Every row gives one point. Each copy is the shape, with its points in the same order, turned, moved and blurred by noise. Is it also mirrored, or only turned?
In the rows, 128 means zero.

Shape, 6 rows:
[[112 128 122]
 [110 114 121]
 [130 145 118]
 [139 102 116]
 [133 130 143]
 [ 85 185 204]]
Copy 1:
[[123 103 124]
 [125  91 134]
 [130 115 109]
 [155  87 128]
 [143 124 129]
 [ 84 190 162]]
Copy 1 is: only turned
Copy 2 (6 x 3):
[[115 120 107]
 [117 104 103]
 [127 140 112]
 [140 100 126]
 [112 124 131]
 [ 21 164 124]]
Copy 2 is: only turned

Shape:
[[155  98 172 116]
 [151 101 148  99]
 [108 117 100 170]
 [132 125 117  96]
 [148 170 130 180]
 [ 94 140  93 107]
 [139 147  86 122]]
Copy 1:
[[129  92 175 105]
 [141 108 159  93]
 [ 89 113  86 133]
 [152 128 123 102]
 [ 70 162 140 138]
 [154 135  84 123]
 [127 155 102  95]]
Copy 1 is: mirrored
Copy 2 (7 x 4):
[[148  60 165 142]
 [137  72 155 115]
 [101 140 117 172]
 [122 104 148 105]
 [165 166 136 174]
 [ 78 144 144 105]
 [120 144 119 111]]
Copy 2 is: only turned
Copy 3, 7 rows:
[[164  81 159 123]
 [131  86 147 106]
 [104 113 104 169]
 [111 109 143 101]
 [147 149  84 150]
 [ 66 128 142 123]
 [ 92 127  94 107]]
Copy 3 is: only turned
Copy 4 (7 x 4):
[[162 103 177 140]
 [166  97 148 128]
 [ 78 127 129 122]
 [151 108 109 132]
 [109 186 145 146]
 [113 108  80 145]
 [130 143  93 116]]
Copy 4 is: mirrored

Shape, 12 rows:
[[ 95 162 164 146 171 108]
 [ 94  90 132 116 165 124]
 [153 142 126 111  98  97]
 [ 87 118 157 106 150 116]
 [169 115 121 121 166 127]
 [149 135 160 153 143 169]
 [117 141 137 103 180 158]
 [133 133 177 121 112 133]
 [123 136 112 135 170 110]
 [107 168  96 166 152 111]
 [178 154  97 141  99  89]
 [187 120  97 111 133 104]]
Copy 1, 12 rows:
[[122 174 194 133 186 121]
 [143 113 153 104 188 134]
 [142 138 143 135 105  84]
 [143 132 191 107 173 124]
 [164 126 118 162 166 119]
 [142 142 154 179 145 166]
 [170 158 149 119 177 152]
 [152 128 190 148 123 126]
 [123 152 133 133 177 115]
 [ 86 181 133 129 158 125]
 [118 148 108 162 105  78]
 [154 133 100 154 131  88]]
Copy 1 is: only turned
Copy 2 (12 x 6):
[[110 153 171 116 166  87]
 [119 133 120  82 132 113]
 [150  93 140 163 139 148]
 [118 138 145  96 154 133]
 [168 114 141 111  93 112]
 [120 163 163 144  81 129]
 [164 176 138 102 136 115]
 [113 133 168 139 120 158]
 [149 128 129 122 140  82]
 [138 145 122 158 154  68]
 [162  85 124 193 124 120]
 [183  84 123 155 100 128]]
Copy 2 is: mirrored

Shape:
[[155 161 101  79  98  84]
 [138 149 106  79 108 138]
 [134  98 151  75 164 122]
 [ 92 105 142 180 101 151]
 [136 139 172 124  93 154]
 [128 146 102 123 139 122]
 [ 99 100  92 123 123 116]
 [175  90 137 118 112 119]
 [ 89 146 147 128 132 137]]
Copy 1 (9 x 6):
[[162  98 143 101  87  89]
 [172 121 126  89 125 123]
 [159 123 160 133 191 102]
 [ 99 158  58 149 155 135]
 [135 187 105 107 141 102]
 [140 116 132 132 123 143]
 [138  88  92 140 151 130]
 [176 146 114 162 140  83]
 [102 140 118 110 156 137]]
Copy 1 is: mirrored
Copy 2 (9 x 6):
[[131 150  92 147 116  55]
 [132 165 100 104 120  92]
 [149 135 178  98 113 109]
 [ 80 133 120 145 110 196]
 [ 82 146 124 120 160 141]
 [149 153 115 148 111 126]
 [128 138 115 136  68 136]
 [121  84 126 113 129 111]
 [108 181 144 144 118 151]]
Copy 2 is: mirrored
Copy 3, 9 rows:
[[172 152  85 111  60 122]
 [131 151 102 109  69 149]
 [119 118  95  75 135 148]
 [ 75 121 177 136 105  72]
 [123 109 169 107  80 135]
 [129 158 116 136 113 123]
 [ 96 146 100 124 101  85]
 [134  79 106 133 107 129]
 [110 156 162  99 107 107]]
Copy 3 is: only turned
Copy 4 (9 x 6):
[[139  69  75 123 151  86]
 [114  82 102 100 141 121]
 [119  87 175 135 170 110]
 [108 145 137 165  68 157]
 [121 117 142 105  83 106]
 [124 124 106 138 151 130]
 [104  96 111 170 139 158]
 [171  83 150 139 117 127]
 [ 85 139 125 141 121 112]]
Copy 4 is: only turned

Shape, 11 rows:
[[125 133 162 120  76 110 154 119]
 [125 160 111 129 138 167  85 117]
 [160 153 110 152 125 152  78  60]
 [117 106 116 116 103 158 145  92]
 [132 143 113 119 143 188  96 124]
 [116 159  69 119 127 153 138 169]
 [ 86 181  73  98 177 155 121 143]
 [146 116 145 140 120 126 123 122]
 [121  90 139 144  94 118 110 101]
 [148  96 129  88  93 117 125  96]
 [142 107 130 126 124 124 167 105]]
Copy 1 (11 x 8):
[[134 161 172 164 110  74 146 157]
 [ 95 138 149 125 114 168 112 121]
 [126  96 168 166  81 176 115 104]
 [115 128 151 137  83 117 175 141]
 [ 98 139 145 119 124 182 140 131]
 [ 88 168  84 123 113 134 117 153]
 [ 64 164  88  94 129 143 119  87]
 [146 123 161 146 132 117 137 150]
 [140  99 180 128  98 100 134 162]
 [172 135 162 117  83 109 167 141]
 [147 124 129 151 113  92 176 135]]
Copy 1 is: only turned
Copy 2 (11 x 8):
[[157 162 162 105  91 116 122 106]
 [ 89 147 112 132 160 180 107 116]
 [ 94 141 102 118 179 140  62  66]
 [110 117 126  92 120 147 123  77]
 [ 95 128 113 117 167 188 110 130]
 [129 139  81 155 132 177 161 122]
 [ 65 151  99 150 166 181 193 129]
 [131 125 131 111 133 116 101 128]
 [102 123 123  97  94 108  84 105]
 [123 159 116  54 119 115 114 108]
 [133 120 129  99 132 115 137 102]]
Copy 2 is: only turned

Shape, 14 rows:
[[ 90 136  93 131 114 159 156  87]
 [115 139 137 169 117 112 120 117]
 [175 111 102 138 185 159 123  91]
 [ 93 116 113  92 172  90 107 167]
 [159 129 136 118 103 121 120 104]
 [122 126 132 124 134 102  86 119]
 [125 144 102 107 104 109 146 131]
 [123 136 182 147 130  83 114 131]
 [127 140 150  89 104 159 164 155]
 [111 163 106 112 147 103 133  97]
 [128 140 150 162 112  70 165 120]
 [148 106 164 126 186 145  80 143]
 [167 133 123 170 111 146 161 155]
 [176 179 164 165 120  71 112 138]]
Copy 1, 14 rows:
[[160 129 118 125  90 162 191 113]
 [112 139 111 156 114 126 138 119]
 [166 178 130 114 191 166 153 122]
 [118  96  98  70 151  84 144  96]
 [146 124 165 137 129 123 133 143]
 [126 121 138 125 139 114 127  97]
 [164 105 122 116 111 109 153 140]
 [ 75 145 130 142 129  86 127 128]
 [127 121 141  74  99 138 150 181]
 [159 143 118 118 113  98 166  99]
 [111 130 106 167 117  88 164 156]
 [ 90 165 132  89 185 132 112 110]
 [140 138  90 140 137 152 121 189]
 [124 163 122 169 126  64  96 148]]
Copy 1 is: only turned
Copy 2:
[[ 92 165 108 167 109 146 120  87]
 [135 154 160 150 110  97 125 106]
 [163 113 121 129 171 168 119  82]
 [130 144 106  91 120  91  55 144]
 [130 153 130 114 132 127 166 127]
 [121 144 141 107 141  95 116 122]
 [126 190 104 132 115 115 125 138]
 [155 141 155 102  97  66 139 114]
 [125 169 120 105  65 164 135 145]
 [123 182 106 116 133 107 105  87]
 [163 163 120 142  85  66 149 107]
 [157  91 165  72 137 132 103 124]
 [184 156 147 163  97 146 138 135]
 [194 190 174 102 121  75 155 117]]
Copy 2 is: mirrored

Shape (13 x 9):
[[105 128 117 139 156 117 143 124 102]
 [155 110 152  84  78 193 100 185 139]
 [ 95 128 104 120 137  95 105 104  96]
 [134 132  93 121 134  93 146 143  98]
 [148 158 115 108 121 136 147 117 127]
 [138  98 129 150 117  93 105 165 185]
 [ 75 130  90 105 148 135 149 124 113]
 [ 91 152 126 129 175 106 105 140 145]
 [169  84 172  69 103 126 111 160 154]
 [119  97 161 156 109  96  85 127 185]
 [155  75 158 140 139 142  81 141 168]
 [104 158 116 129 143 117 125 141  86]
 [ 79 134 148 154 148 108 141 133 124]]
Copy 1, 13 rows:
[[132 133 135  99 101 157 130 117 105]
 [ 63 155 112 199 104 126 123 208 134]
 [125 111  96  99  91 143 133  99 128]
 [136 113 134  91  86 121 140 148 105]
 [135 133 158 137  88 128 141 147 148]
 [103 112 122 149 173  92 131 140  91]
 [101 151 130  86  95 161 162 118 134]
 [125 167 117  98 136 119 113  96 130]
 [ 52 111 144 181 102  92  97 163 115]
 [104 106 112 181 168 110 122  98  97]
 [ 86 110 127 171 169 137  84 147 115]
 [142 154 109 102  81 142 128 127 114]
 [128 159 130 121 119 148 135  90  85]]
Copy 1 is: only turned
Copy 2 (13 x 9):
[[106 132 122 122 138 112 153 108  94]
 [184  83 112 116 170 155  97 182 178]
 [125 138 112 126 124  90 121 120  76]
 [132 111 108 142 140 117 169 139  78]
 [141 150 113 148 132 129 150 160 130]
 [123  63 125 190 136  78 115 139 147]
 [ 91 140  79 100 145 109 143 130 107]
 [ 97 131 100 162 156 105 112  92 118]
 [168  96 153 150 190 105 103 197 151]
 [118  84 153 175 118  71  78 131 153]
 [153  83 160 147 157  75 109 120 181]
 [127 135 106 132 140 139 131 108  86]
 [ 74 118 137 144 125 124 117 106 107]]
Copy 2 is: only turned

Shape (14 x 11):
[[155 153 164 142  80 111 138 130 135 114 143]
 [107  72  91 168 140  98 124 124 123 106 121]
 [103 111  75 139 124 110 113 149 115 113 152]
 [ 62 116  93 122  95 176 129 126  95  87 123]
 [158 128 116  62 107 140 127 148 179 130  92]
 [ 76 157 120 141 169 130 117 139 122 134  99]
 [ 79 132  79 131  92 111 107 105 126  90  78]
 [141 170 149  86  72 102 130 165 110 149  72]
 [180 125 132 129 104 137 131 142 140 130 103]
 [125 142 108 117 155 129 128 136 105 116  70]
 [185 148 133 123  95 137  91 164 145 124 115]
 [ 77  76 109 122 127 124  84 122 113  91 117]
 [171 145 125  89  86 125 109 110 121 144 131]
 [ 97 134 118 163 150 142 116 145 123 180  93]]
Copy 1 (14 x 11):
[[ 79 127  96 143 127 172 113 118 124 117 134]
 [117 102 181  92  98 111 128 159 134 158 136]
 [125 132 168 112  83 112 106 152 139 131  97]
 [114 142 162  90  46 101  77  99 152 101 152]
 [120 135  66 144  76  93 157  86 124 147 129]
 [144 186 152 104 109 118 144 128 171 118 149]
 [ 78 166 161  77  63 116 122 101 144 165 134]
 [ 93 144  72 139  95 157 144  67 197 135 112]
 [130 113  78 135 102 150 131 113 131 151 142]
 [146 151 134 107  69 142 166 112 165 139 147]
 [139 135  66 123 112 158 120 100 117 152 106]
 [122 118 187  77  95  93 120  93 128 128 129]
 [118 130 108 173  95 152 118  75 122 151 113]
 [160 162 137 123 127 114 119 135 193 155 158]]
Copy 1 is: only turned
Copy 2 (14 x 11):
[[134 191 140 162 123 101 148 149 124 112 158]
 [ 90  94 181 136 117 132 140 157 135 170 106]
 [102 117 163 155 120 106 112 148 143 128  80]
 [ 75 103 122 118 116  73 103 185  97 106  96]
 [105 164  72 120 114 102 136  71 138 132 124]
 [151  96 151 120 115 116  76 124  97 128 119]
 [105 115 131  91 138  68  95 161 144 170 113]
 [148 165  77 172  88  59 101 114 140 151 156]
 [106 148 123 153 117  99 156  95 132 132 158]
 [139  92 117 134 140  92 118 113 110 156 125]
 [ 96 171 128 169 139  81 129  84 138 115 158]
 [ 65 101 131 129 139 125  83 169 124 154 106]
 [123 145  93 155 132  96 136 126 174  95 151]
 [134  85 164 130  76 115  91 100 115 130 151]]
Copy 2 is: mirrored
Copy 3:
[[112 141 119 167 169 146  96 127 127  76 150]
 [129  95 125 145  90 142 101  95 160 170 126]
 [138 149 121 126 109 131 116 104 123 173 148]
 [139 182 112 120  51 150 128 137 144 126 119]
 [129 160 163  98 185 114 108 142 162 111  76]
 [143  98 161 107  84 134 124 109  94 101 112]
 [193 142 149 143  79 129 111 123 168 115 129]
 [164 145 166 131 185 169 122 170 122  79 130]
 [114 130 132 160 178 141 122 125 148 106  93]
 [155 107 150 119 121 157 154 113 144 110  99]
 [145 147 114 153 202 121 111 127 109 108  91]
 [161 117  94 107  75 125  98 136 157 154 116]
 [121 150 133 150 180 105 142 161 137 104 129]
 [126  91 171 148 101 137 120 133  77 131  91]]
Copy 3 is: mirrored
Copy 4, 14 rows:
[[ 89 129 156 121 100 109 145 109 111 160 117]
 [155  75  98 143 114 181 118 144 126 111 118]
 [144  72 140 147 150 165 136 110 128 116 129]
 [153 121 139 106 169 153 113 125  79  77  90]
 [135 190 119 125 137 110  95  80 160 132 156]
 [137 126 122  92 184 167 152 166 149 128 121]
 [168 105 107  96 156 152  90 111 110 149  84]
 [124 193 164 134 149 128 115 108 120 213 133]
 [134 167 122 139  93 123 137 100 144 136 128]
 [150 158 105 144 175 152 135 144 152 130 112]
 [137 160 125 139 113 116 176  71 134 157 145]
 [161  96  99 118 146 171 111 130  82 102 144]
 [155 148 152 134 120  80 129  98 122 151 140]
 [161 149 142 106 141 187 159 156 167 136 125]]
Copy 4 is: mirrored
